Every row gives one point. To make a cloud, some directions were put in groups of two or more. Within a group, all points are equally far from the middle, so they leave a hole (a ring in 2 directions, a hollow ball in 3). The other directions are filled evenly. Then the cloud was stretched, turned, moved and blurred a little. Count the holes, and give their numbers of directions, smallest first.

Cloud (19 x 3):
[[ 16  52  40]
 [ -7  32 -30]
 [ -1  37 -29]
 [ 44  22 -23]
 [ 45  20  20]
 [-27  23  20]
 [ 44  25  -3]
 [ 32  -4  52]
 [ 38   5  60]
 [ 37   2  54]
 [ 42   7  40]
 [ 33  38   8]
 [ 50  -4 -15]
 [ 43  16  56]
 [ 47  16  23]
 [-21  14 -28]
 [ 36  34   0]
 [ 30 -29 -29]
 [  7 -19  16]]
Holes: 1 (2)

Cloud:
[[-22  50 -27  24]
 [-13  30   5 -28]
 [-17 -19  -8   7]
 [ 56  29 -11  19]
 [ 42  52 -29   7]
 [ -5  -3 -22 -23]
 [-12   4 -12 -23]
 [ 12 -30 -17 -11]
 [  9  37 -38 -47]
 [ 50  -4 -49  -6]
 [-24  28 -10   6]
 [-16  17   8  41]
 [ 26 -32 -60 -17]
 [ -3 -41 -21 -13]
 [  9 -11 -53 -17]
 [  3  12 -58 -22]
 [ 12  53 -28 -11]
 [-13  57 -16   6]
 [ 19  -8   7  12]
 [-21 -20  -1   2]
 [ 38  49  27 -22]
 [-42  23   5 -25]
 [-18  37  -5  30]
 [-23   8   7  14]
 [ 20  -4 -15   2]
 [ 41 -20 -30 -19]
 [-11  44  -9  -5]]
Holes: 0

Cloud, 28 rows:
[[ 41  19  -4   5]
 [ 25  21  60   1]
 [ -7  -8 -21 -23]
 [-12 -11  31  40]
 [ -6   1 -30  25]
 [ 30  34  -2   1]
 [ -3 -46  31   9]
 [ -4 -33  43  -7]
 [ 35  -7  52  26]
 [  7   3  14 -41]
 [ 12  45  10  -2]
 [ 18   7  11 -40]
 [  9   0 -16  42]
 [ -4 -41 -17  22]
 [ 38 -36  12  10]
 [ -9 -42  33   9]
 [ -4 -18  12  50]
 [ 38 -31  41  14]
 [ 42 -20  41  23]
 [ 37   0   6  38]
 [ 31  -6  36  42]
 [ 24   6  57 -22]
 [ 11   7  49  35]
 [ 41 -12  37  32]
 [ 24  40  36 -14]
 [-14  -4 -31  -2]
 [ 37  23  -5   7]
 [ 23  19 -14  26]]
Holes: 2 (2, 2)

Cloud, 51 rows:
[[-30  30 -17   9 -15 -16]
 [ -9  -3 -38  14  34  37]
 [ 27  29  -8  29   0   4]
 [-10  17 -35   5  -6  42]
 [-29 -30  -9 -19 -16  -7]
 [  9  23  30  17  -2  26]
 [  0  15 -18 -21 -13  30]
 [ -4   0  13  27  16  42]
 [  6  -9   5  36 -11  40]
 [ 12   7   5 -21 -38 -26]
 [ 14  36 -25   6  -1  11]
 [  2   6  14 -18 -37 -31]
 [-27  -8   3  23  30  22]
 [ -7 -20  -6  29   7 -24]
 [-15 -33   8   5   6 -12]
 [-30  -1 -17 -23 -42   2]
 [ 33  -1 -50   5  25   8]
 [-37  28 -13  -7  30  24]
 [ 36 -24 -43  -6 -17  -2]
 [-42  -5 -45  17 -24  14]
 [ 11  32 -17 -25  22   8]
 [-10 -32  -1  27 -25  -6]
 [ 12  35 -27   0  -3  12]
 [ 21  14 -15  36 -16 -13]
 [-13  -2 -38  10  34  35]
 [-11   9 -27 -15 -36  22]
 [ -4  19  22  21 -37   0]
 [-44   9 -36  -7 -31   8]
 [-23   8  19 -32 -21 -28]
 [ 39  11 -20 -26  14  -7]
 [ -3  17  23  17 -35 -13]
 [ 34 -12 -54   2   3   7]
 [-41 -14 -14 -30 -11  -1]
 [ -3  19  27  17  11  35]
 [-20 -18 -60  11 -21   3]
 [ 21 -30  -3  18 -28 -21]
 [  0   1   2  36   4  46]
 [  3  -4 -24  43  -2  43]
 [ -5 -25 -56   0 -28   1]
 [ 23   1 -49  31 -10  -5]
 [-15 -16 -32  34  -1 -16]
 [  8 -17 -11  45 -19  28]
 [  7  -7  -2  29 -12 -32]
 [-13 -14   5  32 -38  21]
 [-17  14  12  31 -37  19]
 [ 17 -19  -5  33 -21 -23]
 [-27  14  40 -10   2 -15]
 [-13 -33   6  10   5 -14]
 [ -7  25   8  26   9  42]
 [-26  12   4 -42 -11 -28]
 [  9  11  24  -1 -38   7]]
Holes: 3 (2, 2, 2)

Cloud (49 x 6):
[[ 14  -5  14 -28   3 -34]
 [ 18  40 -32   7   1  14]
 [ -4  23 -14 -25  35  21]
 [-12   5 -45   2  38  12]
 [ 13  18 -23 -19 -22 -44]
 [ 52 -20  -9 -19   9   2]
 [ 46 -14 -23  18  -7 -29]
 [ 19 -25  31   1   2  37]
 [-38  27  15   8 -16  -4]
 [ 25  16 -31  16 -43  -3]
 [  7  21 -15 -32 -33 -24]
 [ 51   8 -29  22  17  -2]
 [  3  -1 -26 -16 -45  19]
 [ 35 -22   5   8 -25  32]
 [ 25  -9   1   5 -53  16]
 [-23 -11  -5  18  15  45]
 [ 48   9  13  -7   4 -36]
 [ 37  29  12  15  21   8]
 [-31  -1 -47  -5  -7 -12]
 [ 55  24 -24  14  14   5]
 [ -1  17   7  28  22  29]
 [-45   4 -43   5   6   5]
 [  3  19  26  35 -13 -23]
 [-17  36 -35 -15   1  -9]
 [ 29   1 -21  -2 -43  22]
 [-42  -5  23 -14  14 -20]
 [-39  20  10   8  -2  27]
 [ 12   5 -27  28 -11 -49]
 [ 34   0  42   5   0 -13]
 [ 49  -6 -15  18 -40 -24]
 [  3 -25  24 -25 -21 -27]
 [-60  12  -9   2  25  15]
 [-14 -12  24 -17  41   6]
 [ 39   0 -12 -11 -43  24]
 [ 30   5   0 -21 -55 -24]
 [-11  13 -19 -36  27  -2]
 [ 23 -25 -31   9  17 -12]
 [ 43  11  -7   1  34 -20]
 [-16 -34  11   0 -31 -25]
 [ -1  24 -34 -33   4  12]
 [ 28  43 -12  31 -13 -21]
 [ -2  12 -43 -14 -31   7]
 [ 38   8 -10 -11  -4 -48]
 [ 20 -23   4  30  -4  23]
 [-19 -17  22  24  22 -22]
 [-30   0  -8  30 -20 -35]
 [  3  20   8 -36 -31  14]
 [-10   8 -19  14  37 -36]
 [ 43  12 -20  41  -2 -23]]
Holes: 2 (3, 3)

Cloud, 46 rows:
[[-15 -46  -5  15  29  19]
 [ 20 -33 -12  32  41   3]
 [-15 -20  36   7  33  13]
 [-45 -30  16  14  23   4]
 [ 16  21   5 -11  12 -28]
 [ 51   6 -19   4  -2   9]
 [  9 -20  31  23   2 -22]
 [  8 -60  -9  -5 -11   7]
 [-15 -47  17  11 -32  22]
 [ 29   6  11 -20 -24 -16]
 [ -3   3  32  19  31   0]
 [ 24   8  12  -3   2  30]
 [  0 -21 -11   4 -37  29]
 [ 50 -36   3  13  18   2]
 [ 33  -3 -42   3  14   2]
 [  1 -37  -7 -33 -18 -16]
 [ 43   0 -34   0  35  -9]
 [ 23 -43  24   2   7  28]
 [-10 -35   4  15 -32  32]
 [-24 -10  29   4  14  27]
 [-40 -35  18   8  28   5]
 [-17 -49   9  20 -23   5]
 [ 26 -16   6 -38 -25 -10]
 [ 17 -17 -30  -3 -33  10]
 [ -2 -26  30 -10  34 -21]
 [  9 -23  21  -4  49  -3]
 [-17   0 -11 -18   6  15]
 [ 16  -1 -35  -1  42 -27]
 [-34 -28  11  22 -14 -12]
 [ 27 -41 -37  -7  -7  -1]
 [ 17 -36  38   6  -9  -3]
 [  5 -22  20 -15  43 -17]
 [ 33  -7   4 -27   1 -34]
 [ 35 -26  -9 -32   2  22]
 [ 17 -27 -34   9  46 -10]
 [ 32   7  10   2  -2  29]
 [ 45   8  -5 -13   2  19]
 [ 23 -51 -22  12   1  -8]
 [-21 -33  -5 -20  31 -14]
 [  4 -34   5  35 -14  -7]
 [  3 -29 -10  11  30 -46]
 [  1  20  21  -4  14  -6]
 [ 25  -3  -2 -14  37 -40]
 [-15 -28  43  -1 -25   6]
 [ 16 -52 -11  21  -1  -9]
 [ -6 -53  17   8 -18  33]]
Holes: 3 (2, 2, 2)

Cloud (76 x 8):
[[-19   7  -5 -16 -37 -17   7  30]
 [ 30  22   7  15 -12   5  57 -19]
 [-15  12   3   3 -18 -22  34   4]
 [ -2 -10   4 -21 -35  29  12  13]
 [  9   8 -36 -10   2 -17  14 -15]
 [ -7  10 -28  -7  31  18 -12  27]
 [ 23   4 -17 -42 -24  19  -6  11]
 [ 10  24  -2 -13  33 -10  30 -23]
 [-20   2  15  35  15  27  23  -5]
 [ 26 -17  -4 -25  37 -18  19  14]
 [ 21  -6  -3  -5   0  16 -47  18]
 [ 34 -16  29  11  18  21   0 -23]
 [-37   5   2   9 -22  33  -6   6]
 [  7 -16   4 -35  35  17  -9  10]
 [ 20   0  60  34  -8  33   8  -1]
 [ 32   7  -6 -22  26 -21  33  -3]
 [ 14  12  -7  -4 -41  -8  29 -22]
 [-24 -14 -22 -25  11  15  -4 -19]
 [-36  15   0 -10 -16 -34   1   5]
 [-27   9 -23 -32  -6  19 -25  22]
 [ -6  16  -1  25  20  -8  47   6]
 [-19 -21  22 -11  -6   2 -11  38]
 [ 33  -9 -19  13  28 -14  -1  -4]
 [ 29   7 -13 -38   7  -1   7  13]
 [ 16   5  -7  17  10   1  48 -18]
 [ -7 -32  28  -8 -25  15 -14  22]
 [ 23  16  35  21  -3 -16   6  19]
 [ 22 -15 -10  -1  -6  36 -38   1]
 [ 25 -34  29   9  29  31   4   0]
 [-16   6  37  12 -21 -25   1  -4]
 [ 21   5  20 -13  27   8  29 -28]
 [-24   8  -2  35 -10 -12  -4  -3]
 [ 13  12 -10  20 -36  -7  23   8]
 [ 13 -26  20  32  14 -16  15 -13]
 [ 31   8  24  -5 -17 -18  40  13]
 [  7  31 -15  16 -18 -10 -13   3]
 [ 42 -19  20  17  -7  31   2  23]
 [ 16  26   8  34 -14   0  36   1]
 [  1  27 -23 -13  36 -13  19   8]
 [ 35   1 -10  12  17 -15 -12  -8]
 [ 27  10 -10  17   7  -4  50  -4]
 [ 12  -7  -7  -1 -35  44   6  -4]
 [ 12   1 -17 -33  -6 -32  -4   0]
 [ 40 -23   8  -4  -9  -4  -4  18]
 [-36  12   5 -10 -15 -36  -2   4]
 [ 14 -15  14  -4  24 -29  40   7]
 [  4  -2  55  26 -12  26  -5   1]
 [ 23   6  27   2  38  -9   8 -25]
 [ 10  10  18   0  -2 -17 -21  25]
 [ 16   7   0 -19  27  37  24 -16]
 [ -5  17  -9  -2 -41 -13  21  19]
 [ 28  15 -17  -6 -23 -10  36 -12]
 [ 15 -32  34   8   0  28  -2  14]
 [  0 -35   8 -24  -4   8   0  24]
 [-15 -19   3 -18 -11  27  16  11]
 [ 15 -13 -20  -3  12  43  -9  -4]
 [-17 -16 -10  -7  -6  31  15  24]
 [ 18   2 -21  16  16 -12  -8 -20]
 [-11  18  24 -20  -3  24 -10  -1]
 [  4 -32  37   6  -9  19  -2  -3]
 [ 19   2  31   6 -29 -18   5  26]
 [ 13 -26  35  19  14  31   1  25]
 [ 18  -7 -44 -13   2   1   4  12]
 [  1  -9   5 -24 -39  13   9  28]
 [ 10  18  -2  14 -30  23  -8  33]
 [ -3  12 -15  13  -9   5 -22  29]
 [-14 -13  -3  -3 -13  36  17   5]
 [ 12  22   1  17  -8  27 -17 -26]
 [  1  17  30   5  36 -25  11  -4]
 [  1   6  25  28  41  39 -11   0]
 [ -8 -14  36  46  26  10  14  -7]
 [ 25  26  35  -4  -9  -4  20  31]
 [ 32  -5   4 -16   2 -29  15  -5]
 [ -2  29  13   9 -16  50   2  10]
 [ -2  -2  14 -16  13   0 -30  30]
 [-30  18   9   8  37  29  20  -4]]
Holes: 3 (2, 2, 2)
